Each row of a before or after table is a point. One or more steps were done to the points. Then noise was added and the rows were shuffled. The steps act on columns, c1 being the first. What was done? A step turns or swaps two columns, mirrors them in a line or flattens them onto one, adds a multiple of one to another, or multiplies or shifts one. Angles are multiples of 10 degrees, from the lower column toward the higher: turns from -170 to 170, lines from 10 to 170 but not 90. Use the fewest steps. Two steps may share a column if one is a turn and the other turns, adds or multiplies; they go together, in the order done. Otherwise the lowest column goes first.
In the rows, 128 means zero.

Before (11 x 2):
[[179  56]
 [193  82]
 [133 129]
 [133 146]
 [137  65]
 [140  68]
 [142 138]
 [151 134]
 [190 133]
 [142 147]
 [136 127]]
After:
[[ 78  86]
 [112 147]
 [137 140]
 [ 81  88]
 [ 83 168]
 [127 130]
 [ 47 135]
 [ 37 102]
 [126 133]
 [128 154]
 [128 144]]
Steps: mirror c1 and c2 in the line at 70 degrees

Before, 13 rows:
[[124 103  91]
 [140 123  93]
 [129 117 152]
 [111 119  19]
 [131  84  73]
 [ 88 120 163]
 [108 149 146]
 [ 92 146 149]
 [150 126  80]
 [ 89 125 154]
 [ 93 144 155]
 [149 125  70]
 [108 111 156]]
After (13 x 3):
[[204 188 138]
 [ 89  95 107]
 [118 132 141]
 [118 157 116]
 [176 145 134]
 [201 176 136]
 [102 114 122]
 [ 93 161 103]
 [159 174 128]
 [ 86  93 112]
 [154 160  82]
 [213 170 139]
 [198 200 139]]
Steps: multiply c1 by 2.5; turn c1 and c2 by -140 degrees; multiply c3 by 0.4

Before (11 x 4):
[[163 116  89 128]
 [126 178 225 142]
 [103 106 171 201]
 [ 68 125  86 139]
 [165 128 113 117]
 [107  85 194 138]
 [118  69 108 192]
 [ 83  69 131 148]
 [118 109 102 190]
 [174 126 165 110]
 [126 100 113 180]]
After (11 x 4):
[[156 138 119 135]
 [109  77 158  71]
 [ 86 117  98 118]
 [120  84 108  81]
 [159 143 156 136]
 [126  89 194 165]
 [153 135 100 119]
 [ 97 141 128  67]
 [124 101 114  44]
 [114 139 175  84]
 [128  95 120  79]]
Steps: multiply c1 by 0.7; turn c2 and c4 by 120 degrees; multiply c3 by 0.7

Before (8 x 8):
[[108 127 115 134 137 100 132  93]
 [ 82 108 139 149 130 103 133 170]
 [207 152 129 149 135 191 105 115]
 [ 92  95 122 152 149 172 131 143]
 [ 87 228  99 126 131 195  98 153]
 [122  99 114  20 151  99 112 164]
 [131 116 113 155  79 119  89 106]
 [ 84 103 116 143 150 105  71 151]]
After, 8 rows:
[[184 101 125 101  60 172 145  73]
 [146 122 108  88  90  82 147 144]
 [ 79 175 148 115 161 114 129 146]
 [ 94 164  94  92 179 130 164 157]
 [ 41  66  89 108  47 176 130  90]
 [133 105 128 119 171 114 115 160]
 [105 165 137 105  98 171 121 159]
 [117 172  59 213 187 128 130 125]]
Steps: turn c2 and c8 by -140 degrees; turn c1 and c8 by -40 degrees; turn c3 and c7 by 140 degrees; turn c3 and c4 by -150 degrees; turn c5 and c6 by 50 degrees; multiply c5 by 1.6

Before (11 x 9):
[[167 133 149 115  97 156 103 143 163]
 [ 98 151 166 112 164 111 117 139 140]
 [162 135 129 162  99 111  88 118 109]
 [153 134 100 118 127 176  69  93 144]
 [ 99 172 165 158 133 178  90 158 132]
 [148 117 141 118 150 147 107 109 129]
 [138 125 109 173 126 114  75 142 114]
 [124 188 110 138 154 152 134 106 113]
 [127 125 149 108 109 167  67 110 126]
 [153 168 136 154 107 162 117  96 157]
 [103 129  96 179 115 141 109 142 116]]
After, 11 rows:
[[149 174 144 111  91 100 116 104 140]
 [141 132 114 178 131 139 110 103 114]
 [135 124 136 109 132 148  66 144 126]
 [123 139 117 118 134 126  68 171 144]
 [144 248 120 138 147  94 134 145 112]
 [119 109 132 119 126 104 107 153 127]
 [104 140 128 165  95 172  89 155 110]
 [140 214 143 159 147 116  88  87 132]
 [124 209 130 151 159 137 119 167 159]
 [ 89 138 138 113 148 154 102 135 160]
 [113 122 121 172  82 149  76 120 113]]
Steps: turn c1 and c8 by 150 degrees; multiply c2 by 2; multiply c3 by 0.4; add 0.7 times c7 to c6; turn c5 and c6 by -110 degrees

Before:
[[111 167 167 149 106 112 209  92 114 121 104]
 [164 127 172 153 131 149 137 184 165  80 160]
 [133 151 109 115 166 118 115 166  95 150 145]
 [ 84 147 158 135 118 170 188  94 110 143 107]
 [130 154 120 148 118  99  82 157 131 152 127]
 [115 135 108 145 112 117 125 174 100 156 173]
 [106 140 118 143 145  95 126 143 149 147 161]
 [126 147 125 121 101 155 194 107 137 107 112]
 [210 148 173 158 130 149 158 165 192 130 145]
 [130 115 152 131 125 125 194 125 131 146  79]]
After, 10 rows:
[[187 163 181 102 183 113 205  91 103 120 104]
 [168 167 148  85  89  98  82 160 121 153 126]
 [131 126 158 117 168 125 192 126 125 147  84]
 [112 140  99 146 150 155 194 108 108 106 112]
 [175 147 120 103 141 116 128 175  99 156 175]
 [100 164 118 147 165 118 115 165 146 148 147]
 [138 151 152   5  95 147 160 164 163 131 142]
 [176 152 146 112 115  96 124 146 154 146 163]
 [172 154 114 149 184 171 191  94 111 145 106]
 [161 104 151  54 105 147 135 181 151  80 161]]
Steps: multiply c4 by 3; turn c1 and c4 by -130 degrees; add 0.5 times c10 to c2; add -1 times c6 to c3; turn c5 and c9 by 60 degrees; add 0.7 times c7 to c5

Before (13 x 12):
[[156 106 142 174 132 183 109 134  82 151 121 103]
 [ 93 161  98 112 169 140 161 131 166 102 179 117]
 [123 109 160 160 100  89 116 141 146  97  79 154]
 [181 158 126 150 167 145 116 172 106 135 133 176]
 [150  74 151 174 119 136 138 116 132 195 129 193]
 [167 134 164  92 141 150  68 192 164 123  93 139]
 [112  77 175  86 111 164 125 134  85 120 139 187]
 [175 134 158  69 113 169 145  90 131 158 172 117]
 [ 93  96  84 104 121 111  91 111 116 159  93 142]
 [103  71 152  94 138  90 161 182  79 125 158 156]
 [158  99 129 143  95 131  79 114 151 100 137 106]
 [ 82 133  97  81  57 139 148 163 155 107 120 192]
 [107  95 176 134 147  99  68 113  88 199 158 109]]
After:
[[102  62 109  99 121 108 101 111 112 165 158 141]
 [163  25 169 168 120 135 133 114 149 189 185 104]
 [114  26 160  85 110 163 126 133 110 123 172  77]
 [120  61 198 134 152 101  87 112 100 199  94  96]
 [185 187  60 150 166 148 119 176 124 126 170  93]
 [113  89 138 161 100  91 120 143 127  98 180 165]
 [155  72 156 145  97 134  92 118 151  93 107 139]
 [ 92 195  96 113 172 140 151 130 179 109  93 118]
 [ 78 137  45  82  52 139 140 165 158 117 185 121]
 [104  14  75  92 136  91 149 185 105 132 135  70]
 [182 142 218  67 118 168 147  89 149 144  97  99]
 [164 144  68  92 140 152  84 186 149 117 158 165]
 [157  82 131 171 134 175 111 135  74 144 111 119]]
Steps: turn c1 and c10 by -10 degrees; multiply c2 by 2; add -1.5 times c8 to c3; multiply c7 by 0.7; turn c11 and c12 by -120 degrees; turn c9 and c12 by 30 degrees

Before:
[[ 87 125 145 147 141  67 106 154 112 144  69 162 153  84 116 171 102  95]
 [139 109  96  98 131 143  89 153 102 102 147 103 130 123 126  99 160 146]
 [106 106  97 114  95 147  83 130 160  74 147 137 180 105  75 132 120  82]
 [ 87 152 156 112 145  80 167 122 178 140 102  92 183 126  58 147 165  95]
 [159 142 129 112  69 161  86 189 101 145 105 194 156  89 155 171 166 142]
 [189 174 118 145 133 111 108 100 130 150 151 139 116 110  59 137 185  90]
 [156 171 112 139  97  71  64 173 148  97 101 125 132 158 155  90 104  75]
 [ 96  98 158 190 100 160  66 164 194 170  85 185 181 130 100 131  97  79]
 [183 178 113 161 121 132 133 112 105 148  71  95 152 106 107 151 176 159]
 [110  84 167  87 136  85 165 107 172  79  62 103  84 144 150  83 122 162]
 [ 98 101 155 115  45  63 116 112 163  91 147 128  89 114 107 112 187 139]]
After:
[[ 89 206 121 147 129  66 115 142 112 123  67 155 154  73 140 198 111  89]
 [181 198 150 153 131 132 113 144 110 103  71  98 153 118 111 131 201 161]
 [159 217 117 138  99 155 126 106 104 150 108 189 152  56 177 184 148 139]
 [102 121 165  74 107 151  64 125 162 128 147 143 179 102 133 148 125  87]
 [189 177 151 155 128 108  52 148 132 126 153 140 117 130 113 109 182  93]
 [111   7 102  69 122  81 158 156 175 151  61 106  78 150 103  96 111 162]
 [144  64 138 104 125 135 104  94 108 150 154 103 131 102 148  99 148 152]
 [ 95  81 114  84  99  65 105 162 163 131 145 134  89 126 123 120 186 135]
 [163  83 115 105 120  76 119  72 143 105 104 133 127 127 196  36 116  73]
 [ 83 181 115 130 128  88  74 141 175 151 100  93 178 129  63 139 148  86]
 [ 96 115  87 189 108 155  69 119 187  84  88 185 181 100 162 159 126  79]]
Steps: multiply c16 by 2.5; turn c2 and c16 by -50 degrees; turn c8 and c14 by -40 degrees; turn c3 and c8 by 150 degrees; turn c4 and c10 by -70 degrees; add -0.7 times c10 to c17; multiply c5 by 0.4; turn c7 and c15 by -60 degrees
